Each row of a before or after table is a point. One or more steps were done to the points. Then noise was added and the rows were shuffled. The steps act on how far a point lies along the listed directions, d1 being the first. Write out the steps. A step turns or swaps two directions, mirrors them in a line or flattens them onto one, adds a multiple of one to another, or multiplies one. Angles are multiples of 10 degrees, from the lower direction toward the higher: turns from -170 to 170, lines from 10 to 170 but not 90. Use the fewest steps. Two steps may share a direction if one is a turn and the other turns, adds or multiplies; they go together, in the order done. Otherwise the lowest direction goes first.
(in the rows, 128 means zero)

Directions:
(1): [182 102]
(2): [154 182]
Before, 12 rows:
[[ 66 123]
 [128 180]
 [171  76]
 [128 142]
 [ 70  54]
 [217 131]
 [108 172]
 [120 177]
 [116 112]
 [ 78 166]
 [107  90]
 [102 125]]
After (12 x 2):
[[179 136]
 [111 187]
 [ 91 145]
 [171 142]
 [146  39]
 [ 83  79]
 [120 156]
 [143 134]
 [159 183]
 [167 156]
 [111 133]
 [ 45 170]]
Steps: turn d1 and d2 by -80 degrees

Directions:
(1): [ 96 135 206 118]
(2): [ 82  88 121 188]
(3): [ 65 136  96  81]
(4): [113 203 120 166]
Before (13 x 4):
[[147 130   7 152]
 [111 202 122  89]
 [ 80  89 150 109]
 [180 131 155 158]
 [ 64 149 143 152]
 [ 89 132 146 125]
 [103  72  60 118]
 [188  78  90 154]
 [135 100 152 123]
 [138 137 128  34]
 [ 92  80 165 141]
 [179  95  93 108]
 [194  89 168 145]]
After (13 x 4):
[[139 114 103 160]
 [ 95 145  90 172]
 [ 84 188 107  86]
 [ 94 128 196 184]
 [123 145 108 194]
 [209  97 131 121]
 [ 95  71 235 111]
 [111 156 111 134]
 [ 64 155 173  93]
 [197 177 159 141]
 [137  83  89 164]
 [111 166 183 109]
 [104 146 107  72]]
Steps: turn d1 and d4 by 160 degrees; mirror d2 and d3 in the line at 10 degrees

Directions:
(1): [213 127 100 192 130 149  84 128]
(2): [ 85  81  64 124 185 160  97 163]
(3): [ 75 120 170 222 121 125 135 160]
Before:
[[165 120 134 249 133 125 101 151]
 [121 120 104 159 143 145  80 116]
 [119 103 107 127 170 139 104 144]
 [ 70 147 203 176  93 126 166 149]
 [108 143 162 152 110 110 155 105]
 [ 84  83  71  58 178 165 122 153]
 [ 79 117 173 183 117 117 140 146]
 [116 127 104 163 162 143  75 151]]
After, 8 rows:
[[108 141 163 153 109 109 154 104]
 [179 158 112 101 134 127  88 108]
 [155 124 111  87 150 130 112 116]
 [119 171 210 125  70 112 174 116]
 [238 157 143 175  99 107 116 103]
 [147 153 183 112  85  97 156 101]
 [160 139 110 121 125 136  89  89]
 [120 103  77  22 162 156 129 128]]
Steps: mirror d2 and d3 in the line at 140 degrees

Directions:
(1): [131  83 117 163  50 140  60 128 118 154 116 210]
(2): [120 134 126 148 101  94  76  90 196 192 136  48]
(3): [ 90 101 130 146 169 100  80 123 191  37  83 142]
(4): [ 75 188 199 164 105 191 108 100 122  95 177 125]
(5): [ 93  52 102 184 122 178 185  76 110 126 100  90]
Before:
[[175 184  97  33 178  71 166 166 134 146 120  63]
 [166 146 136 136 124 118 133 156  99 142 156 194]
 [122  70  94 142  96 100  63 134 148  97 117 203]
 [132 248 161  66 196 102 131 163 148 108 164 100]
 [119  81  95 136 173 112 171 159 163  94  84 126]
 [139 146  99 140 118 125 112 147 123 142 125 141]
 [ 53  56  89 207 133 196 166  81 104  61  85 157]
 [ 86 104 125 171 154 198 177  54 116  87 112  73]
 [129 133 147 132 128 152 170 154  72  77 114 214]
 [133 121 114 121 191  94 178 117 131 171 116  69]
 [106  73  95 155 178 181 210 120 101  52 107 149]
 [144 112  91  94 165 156 208 127  59 134 127 103]
 [107 160 136 104 194 174 245 115  88  86 148 101]]
After, 13 rows:
[[118 116 141 194 105 162 142  98 111 148 153 141]
 [ 84 180 189 176  82 162  99  92 141 127 154 123]
 [143 133 126 122  65 129  77 149  98 143 174 214]
 [ 88 194 147 134 134  84  11 137 203  72 131 173]
 [132 176 111 109 161 150 218 110 103 201 156  28]
 [122 184 163 109 154 134 142 186 137  89 152 165]
 [ 89 207 175 135 157 135  73 126 190  52 171 134]
 [123 161 132 103 182  76  63 111 206  69 105  99]
 [ 72 188 164 129 191 132 148  82 186  78 147  47]
 [129 134 100 156 118 146 129 136 112 135 121 139]
 [116 132 135 116 220 111 182 138 113  91 110 127]
 [ 71 142 147 138 178 169 135  99 127  42 127  98]
 [124 150 114  85 171 177 245 130  59  97 124  77]]
Steps: turn d2 and d4 by -100 degrees; turn d3 and d5 by -110 degrees

Directions:
(1): [170  68 154 148 142 173  47 134 113 146  96  99 197  94  92 129 194 186]
(2): [105 118 149  85 156 101 135 191  72 148 125  80  59  31 163  77 138 150]
(3): [171 100 139 118  46 109 173 114 151 170 181 126 185  62 112  80 140  56]
Before (10 x 18):
[[181  98 151 132  97 150 102  84 155 142 127 144 210 112  90 123 155 123]
 [127 128 129 110  80  92 190 123 134 133 171 135 112  92 141 101 120  65]
 [152  90 137 147 137 169  66 136 120 130 110 130 177 138 108 143 143 154]
 [122 107 129 120 114 112 148 115 129 134 131 132 133 111 132 111 127 111]
 [105 147 110 133 139 130 151 117 138 111 114 147 100 194 128 161  87 130]
 [129 163 116 144 101 142 138 108 138 133 133 136 153 158 113 181 111 123]
 [140 111 136 124 156 125 114 142 107 122 128 110 125  76 128 122 156 153]
 [127 170 105 134 102 111 181  95 147 115 143 167 100 159 166 150  94 103]
 [107 137 134 117 143 132 114 147 113 112 100 120 110 120 141 137 131 129]
 [109 145 129  92 132 105 166 153 114 132 127 102  73  86 165  94 110 116]]
After (10 x 18):
[[188 100 130 165  94 165  98  83 149 139 118 147 204 131 114 155 168 148]
 [147 154 114 164  90 161 120  85 157 129 130 149 195 185  92 198 121 123]
 [156  84 151 115  84 114 144 134 120 152 155 108 152  49 122  88 165  96]
 [150  98 127 159 132 171  91 103 145 125  97 138 182 184  89 170 137 159]
 [106 141 129 102 165  95 154 160  97 116 138 110  64  70 157 110 125 137]
 [123 102 133 117 115 113 145 120 125 136 130 126 134 103 132 109 131 115]
 [135 172 112 129  88 115 179  57 187 109 152 194 150 198 119 150  79  68]
 [105 131 138 111 147 131 109 158 103 116  97 111 103 100 144 128 138 137]
 [128 100 158  81 146 117 123 188  79 158 113  59  88   7 158  64 159 156]
 [105 159 105 135 132 132 140 122 142 101 133 168 107 203 140 161  70 102]]
Steps: mirror d1 and d3 in the line at 100 degrees; multiply d2 by 2

Directions:
(1): [205 162  81 208 108 171 170 139 219 152 132 166 143 138 145  88  93 171
 117 109 131 131  98 212]
(2): [135  52  69 104 161 122 158  86 155 191  88 155  59 136 140 106 113 168
 140 140 206  63 184  82]
(3): [ 66 105 100  83 196  82  82 129 167 121 101 171 237 112 148  76 113 152
 105  51 131 130  95 127]
(4): [ 85 137 138 162 196 127  72  39 162 101 108  65  67 175  94  59 113 140
 111 176  94 162 121 166]
(5): [135 131 200 155 140 178  76 116 143 185 118  90 109 126 125 166  66 146
 181  52 101  56  59  82]
Before (10 x 24):
[[148 111  77 183 166 127 144  71 229 116 109 159 113 127 141  46 113 172
   94 115 153 162 128 202]
 [180 105 168 192 163 216 103  57 211 171 108  48  56 139 110  89  58 199
  173  58 102  75  73 131]
 [192 103  84 225 179 177 104  29 247 154 132  72  31 157 110  76  73 186
  138 157 124 100 114 194]
 [ 85 113 176  90 112 118 121 107  43  92 146  52  27 182  65 176 218  59
  126 246 121 150 189  78]
 [140  87  23  99 151  96 157 149 160 145 122 224 141 115 161  87 152 170
  125 123 172  97 166 131]
 [154 148 152 145  94 178 115 104  87  97 144  65  36 127  78 167 144 111
  129 188 116 150 144  92]
 [102 112  26 101 140  80 204 153 162 103 102 218 195 124 145 119 151 136
   93 105 176 166 150 156]
 [ 86 121 168 101 117 113 120 129  78  92 178  94 128 118 115 160 168 100
  149 154 130 131 162 101]
 [126  68  34 137 201 146 147  62 229 161  92 166  89 147 130  62  98 170
  116 155 183  89 133 160]
 [171  97  88 104  70 107 175 149  90 136 157 119  79 107 112 182 170 111
  118 196 130 115 161 140]]
After (10 x 24):
[[137 176 159 153  92 168  88 123  85  63 161  75  96 120  69 151 158 107
  117 173  84 187 120 120]
 [ 77 125 155  93 126 107 118 133  86  83 186 106 148 116 117 151 172 106
  136 148 131 144 156 108]
 [156 123 132 113  70 119 148 157  88 126 163  95 103 104 109 200 170  92
  127 159  93 117 125 133]
 [111  87  78 107 146 108 178 137 148 154  87 183 131 125 142 157 117 146
  134  79 176 101 137  96]
 [159 102 110 194 160 154 133  58 216 140 107 125  62 132 128  76  95 174
  121 102 155 128 120 161]
 [209 120 106 246 157 191 109  41 232 145 150  61  28 156  99  88  84 168
  138 174 103 117 110 207]
 [ 72 144 200  92 108 116 102 128  31  63 165  50  83 177  62 184 232  44
  108 224  83 181 154 102]
 [204 130 119 201 136 197 145  74 212 134 117  68  62 153 106  66  98 186
  147 113 115 136 106 188]
 [159  88  68 118 134 131 153 134 138 177 127 186  76 119 153 131 138 166
  157 132 170  53 165  83]
 [161  77  75 167 166 175 152  57 203 170 107 127  17 158 117 110  89 162
  145 179 169  78 138 139]]
Steps: flatten d1 and d5 onto the line at 20 degrees; turn d2 and d3 by -40 degrees
